Rows are points. The last column is the point's height on a tilted bowl or saddle (a function of degree 2), plus a little noise. Along how many of its main directions does it bend up, bend down or stay straight?
(in the rows, 128 means zero)

Points:
[[140 151 141 159]
 [152 120  77 150]
 [139 120 101 148]
 [150 146 143 157]
 [ 65 144  75 157]
 [130 123 110 148]
 [138 156  94 158]
 [188  90 149 136]
 [164  37 146 137]
 [173 215 139 207]
 [ 79 164 152 168]
 [136 178 201 193]
 [ 76 160  65 160]
 [ 98 166 135 166]
 [152  82 192 133]
 [128 228 117 208]
 [134 155 129 160]
 [102 110 150 143]]
Directions: 1 up, 0 down, 2 straight

Points:
[[180 176 176 167 142]
 [106 146 156 215 221]
 [105 169  52 218 198]
 [ 86 124 137 108  96]
 [138 172  75  63  57]
 [168 136 145 100 100]
 [ 58 192 130 164 130]
 [143 139  75 146 153]
 [100 153 143 119 107]
 [122 151 118 153 143]
 [ 93  98 137 115 116]
 [116 187  95 146 124]
 [107  22  23 163 170]
 [174  91 108 136 140]
 [ 71  89  90 165 156]
 [119  86 123 154 157]
 [ 86  52 137  78  82]
 [123 175 103 138 123]
 [ 98 141 130 113  96]
 [ 79 153  57 119  58]
 [104 123 144  97  89]
 [166  62 120 189 169]
 [139 176 109 131 123]
 [192 135 126 167 160]
 [129 141  68  98  91]
 [137 128 171  98  89]
 [ 94 122 173 108 116]]
Directions: 1 up, 1 down, 2 straight

Points (45 x 7):
[[ 97 107 161 118 114 106 120]
 [148 163  99 152  89  83 126]
 [124 107 105  22  78 128  74]
 [158 114 112 115 144 204 108]
 [122 151 117 118 116  90 128]
 [135 149 151 185 116 107 118]
 [ 75  91  80 127 249 205   7]
 [178 109 148 212 109 101  88]
 [ 63  93 193 121 146 111 111]
 [136 183 141 157 120 131 133]
 [132  95 189 110 180 207  85]
 [102  94 139  80 202 110 105]
 [ 90 145 183 121 141 127 122]
 [165  87 192 118 103 136 100]
 [ 54  81 119 147 129 118 118]
 [ 84 117 158  73 162 166 100]
 [200 164 209 129 127 118 126]
 [ 52 185 140 105 120 126  86]
 [132 123  88 100 156 159 115]
 [175 132  72 117 132 102 139]
 [151 133 165 173 128 148 123]
 [132 131 148  76 144  55 117]
 [178 101  87 112 100 120 125]
 [ 69 162 179 188 142 122  91]
 [143  64  47  56 157 151  94]
 [135 152 126 158  87 156 131]
 [129 100 171  98 150 103 118]
 [194 116 136 137 141 129 116]
 [154 173 180 117 173 130 133]
 [105  66 101 112 115  54 143]
 [ 42 151 158 108 121 124  97]
 [144 128 132  78 134 207 101]
 [126 103 199 144 134 164 115]
 [ 84 146 103 128 127 159 116]
 [120 157 146 128 129 126 129]
 [129  76  70 103 110 180 124]
 [138 153  98 133 148 137 134]
 [136 148 139  81 147 139 115]
 [138  88 106 137 197  92 128]
 [ 82  84 155 147 100 132 112]
 [110 126 140 116 163 164 115]
 [ 68 173 209 169  90 195 111]
 [ 50 140  78 123  97 187  94]
 [119 104 126 135 174 134 120]
 [149 119 111  89  87 167 118]]
Directions: 1 up, 3 down, 2 straight
